Every row gives one point. The ring and each string are closed loops that go straight from each point to the next, and from the last back to the first. Before rounding, they use only three directions, however many columns there are. How many times does the string pass through the ring? Passing back the other way cancels.
In the rows, 128 means zero.

Ring:
[[129 150  57]
 [134 197 102]
 [140 192 137]
 [136 135 163]
 [152  79 149]
 [164  72 127]
 [147 107  71]]
String (19 x 3):
[[155 121 141]
 [177 122 181]
 [154 129 191]
 [117 141 172]
 [112 145 138]
 [111 144 124]
 [140 146 130]
 [159 158 152]
 [161 175 187]
 [125 155 181]
 [112 127 156]
 [106 106 151]
 [125 117 122]
 [172 124 150]
 [188  89 181]
 [166  60 172]
 [169  48 178]
 [116  64 134]
 [128 104 125]]
Times through: 3

Ring:
[[202 120 129 150  85 135 117  92]
 [174 137 132 170  91 164  95  95]
 [144 139 137 177  96 175  98 102]
 [112 125 155 175 103 168 126 113]
 [100 105 168 163 106 148 159 119]
 [102  89 165 145 105 126 189 121]
 [117  83 141 125  99 110 205 118]
 [142  87 120 115  93 104 198 110]
 [172  94 114 118  87 105 179 102]
 [198 105 121 131  84 115 148  95]]
String:
[[164  80 161 130  94  98 189 108]
 [174  75 145 115  90  86 201 106]
 [164  96 149 139  93 117 164 105]
 [149 113 102 131  90 132 157 104]
 [173 110  90 120  85 121 159  98]
 [197 108  91 117  81 112 156  93]
 [223  93 131 123  81  95 159  91]
 [213  87 160 134  86  95 161  96]
 [173 102 136 138  90 120 155 102]
 [161 109 112 133  90 128 155 102]
 [151 115  77 120  87 131 161 102]
 [164  96  83 103  85 103 190 102]
 [163  79 113 103  88  88 208 106]
 [164  73 158 122  93  89 201 109]
 [154  89 157 138  95 112 176 109]
 [144  97 144 139  96 122 170 109]
 [147  76 172 134  98 100 195 113]
 [123  68 161 120 100  93 222 120]
 [102  65 143 109 101  90 241 124]
 [ 98  86 109 111  99 111 217 120]
 [120 110 104 131  95 136 169 111]
 [138 103 126 136  95 128 167 109]]
Times through: 1

Ring, 7 rows:
[[128 131  55 135 102 112 121 124 109 142  97 107]
 [139 177 106 140 147  84 124 145 127 139 108 129]
 [134 177 144 130 174  88 148 145 140 137 144 140]
 [129 155 165 119 173 112 172 134 141 137 168 141]
 [134 113 166 111 131 162 192 110 120 141 162 129]
 [132  96 125 115  99 170 178 103 106 144 139 114]
 [125 106  62 127  90 138 139 111 104 144 109 103]]
String:
[[113  80  24 123  71 147 134 101  97 144 109  90]
 [127  97  31 131  65 143 125 107  92 146  86  92]
 [132 116  36 137  74 128 117 116  95 145  78  97]
 [117 123   7 138  92 100 101 124 107 142  87  96]
 [112 133  24 135 116  90 108 129 119 139 108 104]
 [112 131  64 127 134 100 132 127 127 138 135 114]
 [138 150 103 134 124 112 136 131 117 142 109 121]
 [153 166 113 141 117 110 129 136 110 143  86 124]
 [157 179  91 150 111  94 109 143 107 144  63 120]
 [127 161  26 147 116  72  90 141 116 141  78 108]
 [112 136  32 134 122  88 111 131 122 139 112 107]
 [118 130  68 128 125 108 133 125 121 140 125 113]
 [137 136 106 130 116 126 145 124 113 142 114 119]
 [152 133 111 133  91 144 145 119  98 146  89 115]
 [135  97  56 130  62 155 136 105  89 147  86  96]
 [110  68  18 121  62 156 138  95  94 145 111  86]
 [ 97  71  22 116  89 142 143 100 109 141 139  92]
 [115 111  78 120 119 128 150 115 119 140 140 111]
 [136 119 112 124 107 146 158 114 109 143 122 116]
 [152 117 130 126  87 166 164 110  96 147 103 115]
 [132  90  74 123  71 165 152 101  93 146 105 100]]
Times through: 3

Ring, 9 rows:
[[120 128 168  91 130 138 121 124 103  81 109 141 119 140]
 [127 128 162  99 128 142 122 127 102 103 125 132 122 142]
 [136 127 146 119 124 144 124 137 109 134 144 120 130 131]
 [150 105 131 136 110 148 117 170 125 146 168 113 138 108]
 [156  90 123 144 102 149 112 191 137 145 178 112 142  91]
 [147 102 121 146 110 142 118 178 139 139 160 117 142  89]
 [120 150 131 135 140 127 137 120 121 128 109 130 133 114]
 [106 168 146 117 153 123 142  91 108 109  83 139 125 133]
 [111 144 163  96 140 131 129 108 103  83  93 144 119 140]]
String, 27 rows:
[[122 130 155 106 130 136 124 128 111  96 114 136 124 129]
 [109 167 155 108 151 128 140  88  98 112  90 136 122 147]
 [110 146 172  87 141 134 128 101  96  79  93 144 116 151]
 [126 108 178  78 118 145 111 140 102  63 120 143 116 142]
 [137  91 172  86 107 151 105 163 109  74 143 136 121 132]
 [136 109 166  94 116 149 113 146 104  98 142 130 122 139]
 [142 100 151 112 110 148 112 164 117 111 153 125 129 120]
 [132 127 144 120 126 140 124 138 115 122 133 126 130 123]
 [132 138 140 126 131 140 130 128 111 141 135 120 132 129]
 [149 116 129 139 116 148 122 159 120 160 168 109 139 114]
 [168  73 123 145  91 157 105 210 138 154 201 105 144  90]
 [164  66 131 135  88 156 101 214 140 130 192 113 141  87]
 [135 122 140 125 123 140 123 146 119 125 138 124 132 117]
 [131 143 134 133 134 137 133 126 113 148 133 119 134 124]
 [151 114 126 143 114 148 122 163 123 165 172 107 140 111]
 [156  97 132 136 105 153 113 178 124 153 181 108 139 109]
 [154  83 143 122  99 154 106 188 126 123 176 117 135 108]
 [134 120 145 119 122 141 122 145 117 118 136 126 130 121]
 [121 153 152 112 141 137 133 105  99 126 115 128 125 145]
 [119 145 169  91 137 140 127 105  91 102 112 134 118 157]
 [132  91 182  73 109 150 103 156 104  57 133 142 116 140]
 [132  96 171  86 111 146 107 158 112  65 130 141 120 128]
 [125 125 156 105 127 138 122 134 111  96 119 135 125 129]
 [114 158 151 112 146 130 136 100 103 114  99 134 124 140]
 [100 173 164  96 156 125 141  76  94  91  73 145 117 153]
 [107 137 175  82 137 131 124 110 103  55  83 153 115 141]
 [120 114 169  89 123 137 116 139 112  60 107 147 119 128]]
Times through: 5
String (29 x 14):
[[117 154 141 123 143 129 136 110 112 120 104 132 129 127]
 [ 98 194 144 121 167 118 153  64 100 122  68 138 124 144]
 [117 153 146 118 142 130 135 109 109 117 105 133 127 131]
 [125 130 148 115 129 136 125 133 115 106 119 133 128 123]
 [107 173 151 113 155 126 143  83 100 116  86 136 123 144]
 [ 98 169 169  90 155 124 138  77  93  78  68 150 115 154]
 [113 124 179  77 130 136 118 122 102  51  94 151 114 142]
 [128  96 175  81 112 144 107 155 111  54 122 145 118 129]
 [129 118 155 106 123 140 119 142 113  97 127 133 125 126]
 [124 140 148 115 134 136 129 122 109 116 118 130 127 131]
 [111 168 158 105 151 131 139  85  93 116  95 134 121 154]
 [122 134 176  83 132 144 122 113  90  92 117 135 116 159]
 [134 115 164  96 119 148 116 141 103 102 139 129 123 141]
 [143  96 152 110 108 149 110 168 119 106 154 126 129 118]
 [130 129 145 119 127 139 125 136 114 120 130 127 130 124]
 [138 116 145 120 119 144 120 150 117 123 144 123 131 121]
 [158  79 141 124  96 155 104 194 128 126 182 115 136 105]
 [145 102 140 125 110 147 115 169 124 125 158 120 134 110]
 [129 140 139 126 133 137 130 127 113 134 128 123 131 125]
 [145 121 125 143 119 144 125 156 124 158 159 112 139 109]
 [172  62 115 154  84 157 102 226 149 154 208 104 148  74]
 [178  43 114 155  74 159  94 249 159 143 217 105 150  61]
 [154  81 132 133  98 149 107 197 139 121 171 119 139  90]
 [137 119 133 133 121 139 123 153 125 130 142 122 135 108]
 [128 145 127 141 136 132 135 127 121 145 125 122 136 114]
 [131 140 114 155 133 130 135 140 133 152 130 119 141  96]
 [133 125 120 147 125 132 128 153 136 134 132 124 140  92]
 [134 114 131 134 119 136 122 160 134 116 134 128 136  97]
 [128 128 139 125 128 134 126 140 123 114 123 130 132 112]]
Times through: 4
